Each row of a before or after table is a point. The points were changed in one or more steps. Then noise was added and the rows were shuffled. The steps act on how far a point lies along the listed directions, d1 being the first. Name the steps. A step turns or swaps two directions, mirrors them in a line or flattens them onto one, adds a multiple of one to another, or multiplies one. Angles are multiples of 10 degrees, from the lower direction toward the higher: turns from -170 to 170, lines from 10 to 170 but not 90. Use the fewest steps. Two steps may share a direction if one is a turn and the other turns, adds or multiplies; they go together, in the order done. Otherwise the lowest direction goes first.

Directions:
(1): [-46   8]
(2): [ 8 46]
Before, 14 rows:
[[-21 -33]
 [ 23   2]
 [-24 -22]
 [-16  22]
 [  8  11]
 [ -7  11]
 [-28 -59]
 [ 35 -24]
 [-29   5]
 [ 33  11]
 [  0  16]
 [-22 -17]
 [ 34 -15]
 [ 22   9]]
After:
[[ 14   3]
 [-61 -29]
 [ 18 -15]
 [  3  26]
 [ 14 -34]
 [ 10  12]
 [  1  12]
 [-33  -2]
 [-29   2]
 [ 32 -14]
 [ 11 -40]
 [-37 -13]
 [ 24  -6]
 [-18  23]]
Steps: turn d1 and d2 by 40 degrees

Directions:
(1): [43  5 38]
(2): [ 14  51 -22]
(3): [-36  26  37]
Before, 11 rows:
[[-29  32   4]
 [  0  -2  -2]
 [-43  20  27]
 [ 49  -3  -3]
 [  2  24   5]
 [ 26 -16   8]
 [-38   6   5]
 [ 21 -18 -48]
 [-60  37  -2]
 [ 44 -26 -26]
 [ 27  -8  19]]
After (11 x 3):
[[-24  -3  -4]
 [ 32 -44 -22]
 [-28  13  43]
 [  8   1 -51]
 [-38  -4  26]
 [  6   1   2]
 [ -7  -3  38]
 [ 15   8 -23]
 [ 32 -18 -49]
 [-34 -19  55]
 [  5  23 -22]]
Steps: turn d1 and d2 by 120 degrees

Directions:
(1): [ 33 -45   0 -36]
(2): [  1 -41  -4  52]
(3): [-36 -14 -52 -15]
(4): [ 45  23 -41  13]
Before (10 x 4):
[[ 24  -4  -4  46]
 [-34 -12  -1  -5]
 [-16   9  -4  16]
 [-60  19  26 -10]
 [-29  31  19 -11]
 [ -3 -40  -1  -6]
 [-49  12  -4 -17]
 [ 18 -20 -13  44]
 [  2 -47 -31 -34]
 [-18 -30 -26  -8]]
After (10 x 4):
[[ -8 -11   4  41]
 [-10   0 -32 -26]
 [ -8  40   4 -25]
 [-16 -11 -24  25]
 [  8 -24 -34 -51]
 [-11   2 -16   0]
 [  7   4  -7 -35]
 [-15  -4  -3  41]
 [-15  15  -4  14]
 [ -5  38  16 -13]]
Steps: mirror d1 and d2 in the line at 170 degrees; flatten d3 and d4 onto the line at 10 degrees

Directions:
(1): [ 19  32 -33 -47  22 -39]
(2): [  5 -55  33 -18   6 -46]
(3): [ 12  17  14  52  52 -24]
Before, 14 rows:
[[ 10  30 -15  36  22 -15]
 [-15  14  -6  27 -12  51]
 [ -2  24 -21 -27 -28  20]
 [  8   8  21   8  16 -14]
 [  4  21 -31 -14 -10  27]
 [ 12  12   3 -31 -12 -24]
 [-11 -11  25  49  27  17]
 [ 10  -6   7   3  13  -5]
 [ -2   3  22  40  24 -10]
 [ -1  60 -33  -2  -2  34]
 [-21  -3  -6  13 -20  40]
 [  1   8 -15 -18   1   5]
 [  6 -12  -8 -40  -9   0]
 [-12 -17   1 -24 -23  11]]
After, 14 rows:
[[ 12  -2   9  23  25 -43]
 [  1  -6  -5 -23   4  -5]
 [  8 -37  27 -32   7 -47]
 [ 10  28  -1 -23 -17  -9]
 [  3   6 -19 -38  -8  19]
 [  5 -30   2 -34  -8 -16]
 [ -2   8  21  41  25  -3]
 [-13 -51  31   5  -7  -8]
 [  1 -20   2 -43 -27 -16]
 [  7  20   9  11  12  -4]
 [-19 -45  17   3 -15  13]
 [-12 -14  26  48  30  11]
 [-12  -2  -9 -22 -24  18]
 [  7  10  -3   8  11   9]]
Steps: multiply d2 by -1

Directions:
(1): [  4 -30  14  41  25   0 -29   1]
(2): [15  3 15 -2  0 13  5 60]
(3): [ 19  11 -47  33 -19  -4  -1   8]
(4): [ 32 -27  -9 -33 -13 -16 -29   1]
(5): [ 46  30  26   8   6   0   3 -20]
Before, 8 rows:
[[-12  -3   9  27  11   6  -6 -14]
 [-15  -2 -20  38   8  12   2  17]
 [-18   2 -30  38  -3  -5  21 -11]
 [-15 -21 -16 -28 -11  -5 -12   2]
 [ 21  18  -4  -3 -15  -8   5   5]
 [  4  -5  -6 -23  -7   1   3 -19]
 [-35  21 -43  -9 -14   6  26   9]
 [ -5 -10   4  -6   7  -5   4 -11]]
After (8 x 8):
[[-31 -30  11  -1  21   8 -11   7]
 [-32   1 -14 -60 -16   1  17  22]
 [-13 -12   4  31   7   8 -10  15]
 [ 27  -8 -15 -27 -15  -9 -16   7]
 [ 10  -2 -12   6   0  -5   2   9]
 [  2  20  21 -18  -4  -4  15 -10]
 [-25 -26  15  -8  11   3  14  39]
 [ 23  12 -13 -13 -10   8   8   9]]
Steps: multiply d1 by 1.3; turn d2 and d3 by -160 degrees; turn d4 and d5 by 50 degrees

Directions:
(1): [ -8 -17   5 -36  51  -4  -4 -43  20]
(2): [ 18 -18 -52 -36  14  -5   3  34 -22]
(3): [ -5  16 -21  17   7   4  -8 -43 -60]
(4): [ 26 -43  -1  18  -1  58  14 -11   1]
(5): [-60 -14 -38   0 -26  12   0  -9  20]
(6): [ 13 -48   9  -7 -38 -43  -4 -23 -10]
Before, 9 rows:
[[-14 -28 -22 -11   3  16  -3   3   9]
 [-10 -16 -14  -2   7  34   5  -4  18]
 [  8  46  36  36  19  18  14  33 -10]
 [ 28 -38  22 -32  -2 -42  -4  -3  16]
 [ 23  39  -7  34  10  43   8  19 -39]
 [-13 -30  -1  -7 -24   9  -1  -3  20]
 [ -1 -40   0   7 -23  28  10   8   7]
 [  2  -7  26  -7  -5 -43 -11 -25  -2]
 [  7 -31   2  -8  -6  47   6 -23  14]]
After (9 x 9):
[[ 29 -13  12  -1  14   6  -1  13  -6]
 [ -3 -48  -3 -36 -10 -38  -5 -17  18]
 [-58  22  -3  25  -2  30  14  19  21]
 [-13 -13   5 -14  -7 -39  -9 -26  -4]
 [-34  29 -30  32  -4  56   7   6  -6]
 [ 30 -16  31   0 -14  -2  -1   4   2]
 [ 28 -17  36   7  -5  44   4 -28  11]
 [ 20 -29  29  19 -19  23   9   5  -1]
 [ 26  -1  21   8  14  27   4   0   9]]
Steps: mirror d1 and d5 in the line at 170 degrees; add -0.5 times d4 to d2; turn d3 and d6 by -10 degrees

Directions:
(1): [-21 -10  -2  40  12 -18  59 -19  25  -7  27 -27]
(2): [  7  28  23  26  56  -7 -30   6  -6 -29 -18 -34]
(3): [ 18  19 -30  46 -31  -7 -19  46  37  -2   0   3]
(4): [-16   6  60  -9 -33  11 -12 -10  43 -35   6   7]
(5): [ 36  -4   7  28   2 -32   7 -30 -15 -25 -10  58]
Before, 9 rows:
[[ 11  -4  -5 -20  17   1  -7  -6 -34  17 -22  17]
 [ -3 -10 -12 -24 -18   7   4 -11   0  25  -1  10]
 [ -8 -13  -9  -1 -15   0  23   5   9  15  15  -5]
 [-25   1 -19 -12  31  12   6   0 -20  22 -12 -35]
 [ 17  16 -10  44  16 -24   5  -8  10 -20 -13   1]
 [ -2  -2   3  40 -11 -13  16   7  29 -12  12   6]
 [ -5   0   6  10   0  12   2  17  23   0   4 -29]
 [-15  -4  14 -16  15   4 -12  -1   3  -6  -7 -35]
 [-14   0  40 -12  -9  -2  13 -18   6  -6   8   4]]
After (9 x 12):
[[ 20  22  11   2   4   3 -46  22  -2  -8 -33  16]
 [-15 -10 -23  16  20 -13  21   5   7   9   6 -48]
 [-34  14   1  39  30   0  21   5  32  -9   3 -61]
 [ -1   8   1   5 -27   1  -7   5  31   3   1   1]
 [  7   1 -28  15 -14 -12  13  16  -6  25   5   8]
 [ -7 -21  10  -8  -3  -4  22 -20  -8   3   9  19]
 [-21 -20  -1   7  14   5  49 -11  12  12  19 -37]
 [ 15   3  12 -18  20  -6 -12 -31 -30 -10 -25  21]
 [-15  -7  11  12 -15  -3  27   4  30  -3  21 -15]]
Steps: add -1.5 times d5 to d1; turn d2 and d3 by -150 degrees; turn d2 and d4 by 130 degrees

Directions:
(1): [ -4  16  23   1  39   5  25 -31  32 -48  -3  22   8 -21]
(2): [ -3 -60  18 -11  30  -7   1   4 -21  -1  12  36  14  34]
(3): [ 17  -4 -10  -5  41 -25  18  32 -10  31 -20   8  -3 -52]
(4): [-20   7  -6  36  45   7 -25 -14  22  36  34  -7 -24  10]
(5): [-27   9 -18 -15  -1 -40  -3 -51 -34   3 -19  15 -31   1]
Before:
[[ -7 -22   0  10  40   6 -17  18  12  25  23   9  -1  10]
 [ -5 -28  10   4  36   0   4 -20   8  -3  10  15  10  -8]
 [ -5 -14 -15  29  42  -5 -23  18  12  56  31 -15 -14   5]
 [-20  -6  11  -3 -26   8 -14 -13  -7  -4  12  11  -6  58]
 [  3   3  22   3  34  11  16 -18   0 -26   5  23  11  -1]
 [ 14   9  -5  -5 -10  23  10   8   4  17   6 -13  -3  -3]
 [  5  24   8  21   9  43   3   0  55 -27  22 -27  20  -3]
 [-27  22  -5   2  17 -18  -8 -59  -6   9   2   9 -28  -6]
 [  9   8   2   3  14  -2  10  13  19 -11   1  -7   2 -26]
 [-19  15   2  25  20  11 -15 -44  40   0  20  -5 -19  11]]
After:
[[ -3   9 -10  16  30   6 -13  22  19  31  15  -7 -11 -18]
 [  2   2 -18  -1   1 -14  -7   6 -40  31 -11  -2 -11  -1]
 [ -3 -36 -15   4 -19  16 -29  18 -14  31  28 -20   7  49]
 [-27  12   0   1  26 -16  -8 -63  -9   6   8  18 -24   3]
 [-20 -25  -4  16  19  -9 -24 -28  -1  37  23   5 -24  29]
 [  8   0   6  -6  -8  30   8   3   9   3  14  -3   0  13]
 [ -1   8 -10   2 -26  -5 -14   6  -1   8   8 -22  -9   8]
 [ -1 -26  22  -9  43 -10  15  16  -5   6  -1  40   7  15]
 [ -3 -11 -20   7  10 -14  -6  -3  -9  34  -2 -11 -11 -25]
 [ -2  22  -3  41  40  12 -11   4  48  24  32 -19 -13 -12]]
Steps: mirror d1 and d5 in the line at 70 degrees; turn d2 and d3 by 90 degrees

Directions:
(1): [ 17  -1  22 -30  30 -13  29  20  21  10  26 -45 -24  21  21  -5 -36  44]
(2): [-31 -13  52   5 -23  -6  -6  11  -2   9  34  -1 -18 -12 -54  52   2   9]
(3): [ 13 -17  -1  -2  10  32  -1 -30   1  34   3 -57  43 -11 -10   7  51  19]
(4): [ 27  25  12 -38  -1   9  -7 -12   9   5 -27   5  -8 -51  36  60 -11 -13]
Before, 14 rows:
[[ 17  -4  -3 -18 -11  16  -5 -13  -5  17 -14 -15   7 -27   3  25  15   1]
 [ -3  -2   2  18 -22  -5 -19 -21  -5   3 -22  26  17 -18 -13  14  20 -16]
 [-10 -17  19   5  17  -1   0  11  -9  13  37 -35   2  29 -29  -6  -2  30]
 [ 18  13 -22  -2  32 -18   7   8  13 -10 -15 -26   4  20  32 -44 -10  10]
 [ -8 -21  21  11  -7  -5  15   4 -10   6  22 -33  -3  11 -33   9   7  27]
 [ -8  -3 -36  41 -15  -4 -17 -19 -15 -10 -24  41  17   8  11 -27  17 -25]
 [ 20  -5 -42  10  13  19   0 -16  -1 -11 -34  13  24   5  21 -37  27  -1]
 [  6  11 -39 -14  -8  10 -10 -21  -8  -1 -40  13  10 -15  31  -2  17 -31]
 [ 22   4 -49   1  18   0   9   6   7  -2 -10  -7  33   5  28 -46  25  -5]
 [  9   4  -9 -18  -8   7   2 -18  -6  -8 -23   6   9 -19  22   6 -12 -15]
 [ -2   3  18  13 -16  13 -32 -14  -7  11   1  20  -3 -54 -26  53  30 -16]
 [-20 -20 -19  28 -16  22  -1 -21 -13  16  10 -11  37   2 -49  -7  60  -3]
 [  4 -10 -18  -3  17  -9  10  -3  -1  -3 -21 -14  14  23  10 -42  21  16]
 [-18  -3  26  13 -14 -11  -7  11   2  -2  12  11 -10  -5 -13  17  -8  -2]]
After, 14 rows:
[[ 23  -6  -8 -19  -7  21  -5 -19  -3  22 -17 -25  17 -27   8  21  24   5]
 [ 10   8 -11   4   8  -9   2   5   6  -7 -12   5   1   7  33 -22 -15  -3]
 [-26  -7 -10  45 -33 -10 -24 -10 -19 -10 -10  51   6   1 -19   0  16 -26]
 [ -5 -10 -44  23  -1  17   5 -17  -9   4  -5  -2  35  13 -16 -36  43  -8]
 [-29 -19  24   5  -8 -17   2   8  -6  -5   5   1  -5  10 -38   4  19  14]
 [-28  -3  41  11  -6 -25  -8  19   4  -5  26 -14 -19   0 -43  24  -2  11]
 [-21 -21  15  23 -23  14 -14  -5  -9  -3   0  23   3 -12 -49  26  34  -1]
 [-19  -2   1  -5 -29  12 -18 -22 -11   9 -16   8   7 -30 -15  41  32 -26]
 [-27 -14  17  16 -21  -7  -5  18  -2   5  30   6   9 -16 -50  25  30  -5]
 [ 11   2 -16  13  -9  -2 -14 -25  -2   2 -33  20  23 -12   9  -4  19 -16]
 [ 16  -9 -12   3  13  -7  22   2  -6  -4   0 -31   2  24  11 -32  -7  22]
 [ -3  -4  11 -15 -18  12  -3 -20  -8  -1 -11   0  13 -25  -3  27   2 -13]
 [  4  -6  -5   1  27  -7   5  14  -6   2  21 -26  -2  39   1 -33 -17  25]
 [ 41  15 -40   0  19  24 -19 -28   0  10 -35   1  23 -38  41  -7  33 -13]]
Steps: mirror d1 and d2 in the line at 10 degrees; add 0.5 times d4 to d3

Directions:
(1): [-10 -38  30  -3   1   5  17   6  -8  -2   2  -9   7  -2  -3 -10 -60 -30
 -10  23]
(2): [  4 -19  17 -18 -35 -23 -48  17  22  31   9   8  -5   0  -6  14  -6  -3
 -19 -24]
(3): [ -2   1   8 -17   9   9   3   2 -20   7  20  17 -38 -15   0  13 -31  31
  47 -22]
(4): [-43 -22  -7  40 -31  -6   8   3  15 -10  35 -15  -9  -3   0  19  12  15
  13  19]
(5): [ -5   8  17 -12   6  21  -7  37  14 -11 -21  13  17 -24  37  40   3  12
   0  27]
Before (9 x 20):
[[ -3 -14   6   4   8  13  18 -15 -18   0   8  -4 -11   4 -15 -16 -30  -4
   14  -4]
 [ -5   5   8   0 -17   0 -15  10  -1   5   8  13 -13 -16  13  33   6  30
   17  -4]
 [  8  12  -1  -3   8   5  -5   6  -7  -5 -18  -1  18  -3  13   1  12   1
  -18   4]
 [  8 -13   2 -11  -8 -11  -6 -13  -1   6  -4  -6   8   9 -17 -10  -4 -19
  -14  -5]
 [ -8 -11   4   8   1   2  19  -5 -11  -5  10  -3  -6  -6   1  -4 -21   5
   13   7]
 [-14 -12  10   4  -3   7  15   4  -3  -8  12  -3   3  -8  11   4 -18   6
   11   9]
 [  0  12  -7   9  -7  -3 -10   3  12   0 -10  -1   6   6   2   6  20   7
  -12   5]
 [ -2  11  -8   7  -1  -4  -4  -8   6   5   0   1   2  -3  -7   4  27  10
    5  -8]
 [  2 -19  15   3  -5  -8 -11   5  -9   7   2  10   2  -2  -5  -2 -18  -5
   -3  -7]]
After:
[[-16  -9  15   1  -1  12  12  14   0 -12   7   1   8 -14  20  14 -18   9
   11  16]
 [ 11 -18  -7  -4 -11 -23  -2 -34  -9  12   7 -14  -1  22 -38 -33  -5 -26
  -14 -21]
 [  5  16   7 -10  10  15  -7  23   0 -10 -29   5  26 -14  30  20  14   6
  -18  16]
 [ -1  10  -9   9  -2  -6  -3 -11   4   7   3   0   0   0 -11  -1  27   7
    6 -12]
 [ -8  11  20  -8 -14  14 -20  35   9  -2  -6  20  -2 -33  37  60   9  37
   16  14]
 [ -7 -13   1  10   1  -2  20 -10 -14  -4  13  -5 -10  -2  -4 -10 -22   4
   13   3]
 [  0 -19  -5  11   4  -2  22 -39 -26   7  22 -12 -23  20 -38 -42 -33 -12
   14 -22]
 [  2 -20  12   5  -6 -12 -10   1 -11   8   6   9   1   1  -9  -6 -18  -5
   -3 -10]
 [ -1  14  -3   7  -6   2 -11  11  16  -3 -15   2   9   1  10  15  20   9
  -12  10]]
Steps: multiply d5 by 3

Directions:
(1): [  2  -2  12   0 -23  35  19  11 -31 -25 -21  20  10 -30  -4  -2  33 -43
 -34  32  60   4 -47 -24]
(2): [ -3 -29 -10 -37  22   4  19 -38 -27   6 -43 -30 -30 -53  37 -18  -5  23
 -41 -13   4 -10  20  30]
(3): [ 27 -48  15 -45  -8  23 -34 -35  42 -41 -26  19  21  14 -25 -39   8 -11
  10  17 -30 -13   4  -6]
Before, 12 rows:
[[ -6  13   0   4  -5  17  17   7 -23   5   3   4   0  -7   3  12   7  -2
  -25   3  26   7 -16   1]
 [-19  36  11  50 -13  14  30  53 -49  14  18  -8   4  -2  19  16  16 -28
  -11   3  48  23 -20 -16]
 [-21  24  -9  11   0  -2  10  11 -35  10   2 -14  -4 -35   4  17   5   5
  -16   6  31  -5 -22   5]
 [  1 -48   0 -51  24  15  -4 -43   6 -25 -43 -25 -25 -35  23 -39  -4   3
  -33   6 -12 -10  12  22]
 [-16  45  -4  41 -11 -13  18  45 -11  10  24  -6  11  -2   8  25   4  -7
    7  -6  19  12 -13  -4]
 [  3  19  12  25 -27  17  -6  32 -20 -16  11  16  32   1 -15  20  25 -44
    8  25  33  22 -38 -28]
 [ -1  24   4  23 -20   5  22  34 -12   3   0  13   4 -10  10  20  14 -30
  -15  24  41  11 -22 -28]
 [ 18 -37   3 -37  -5  19  -2 -18  11 -27 -14  -3   9 -15   1 -25   7  -5
  -15  17 -13  -7  -1  -4]
 [ 10 -14   2 -29   1  19 -19 -18   5  -1 -24  -8   4 -10   4 -12  -2  -7
  -15   4   2  -3   7  -4]
 [  8 -19  14 -34  -5  34   6 -19 -10 -13 -28  12  -6 -38   6 -19  15 -11
  -33  18  23  -1  -6  -6]
 [ 20 -35  -3 -36   4   6 -12 -32  -6 -23 -27  -8  -4 -25  -5 -16   1   5
  -15  -5   6   3  19   0]
 [  9 -42  27 -36  10  22  -9 -26  -7 -22 -44  -3 -15 -25   4 -27  16   8
  -21  15  -8 -12   9   3]]
After (12 x 24):
[[-38  50 -25  42  39 -50  10  30  -6  46  45 -40 -43  13  34  34 -39  34
   14 -32 -18  13  31  25]
 [ -5  23 -11   7  10  -5  -3   7 -13  35   2 -24  -7  -5  16  20 -17   6
   -2 -14   7   7  13   2]
 [ 15 -13  20 -14 -32  27   5   8   6 -33 -29  31  20 -10  -6 -12  28 -46
  -17  41  33   5 -30 -35]
 [ 18 -32  22 -33 -31  50  -4 -12 -33 -56 -47  21  34 -46  -6 -20  43 -60
  -28  45  45  10 -45 -21]
 [-10   5 -15   1   9 -13  28   8 -22  20  14 -29 -13 -24  26  12 -11  18
  -21  -5   3   3   6   7]
 [  3   4   9   1 -16  23   1   5  -3 -11   8  20  15  12 -17   5  10 -11
   -8  10  12   5 -16 -12]
 [ -5  17 -20  20  16 -35   0   7 -16  28  22 -27 -20  -7  10  25 -16  31
    0 -30   7  17  27   2]
 [ -3  17   3  13 -16   2 -21  11  10  -9  17  12  20   4 -26   6   5  -9
   18  20   4  -6 -26 -13]
 [ 18 -19  35  -5 -36  55 -13  19   2 -52 -13  28  41  20 -24 -34  35 -57
    0  34  22  13 -30 -34]
 [ 19 -10  18 -14 -27  26 -16  10  25 -50 -17  19  40   0 -27 -24  24 -32
    6  28   6  -2 -21 -18]
 [-22  22   3  30  26 -24  15  21 -33  41   9 -27 -35 -11  22  26 -10  36
    0 -16  -2   3  19   6]
 [-13  28   1  12   5  -2  17  14 -20  23  18   1 -16 -12  16  17   1   4
  -11  -7  23  13   3   0]]
Steps: add -1 times d2 to d1; turn d2 and d3 by -120 degrees
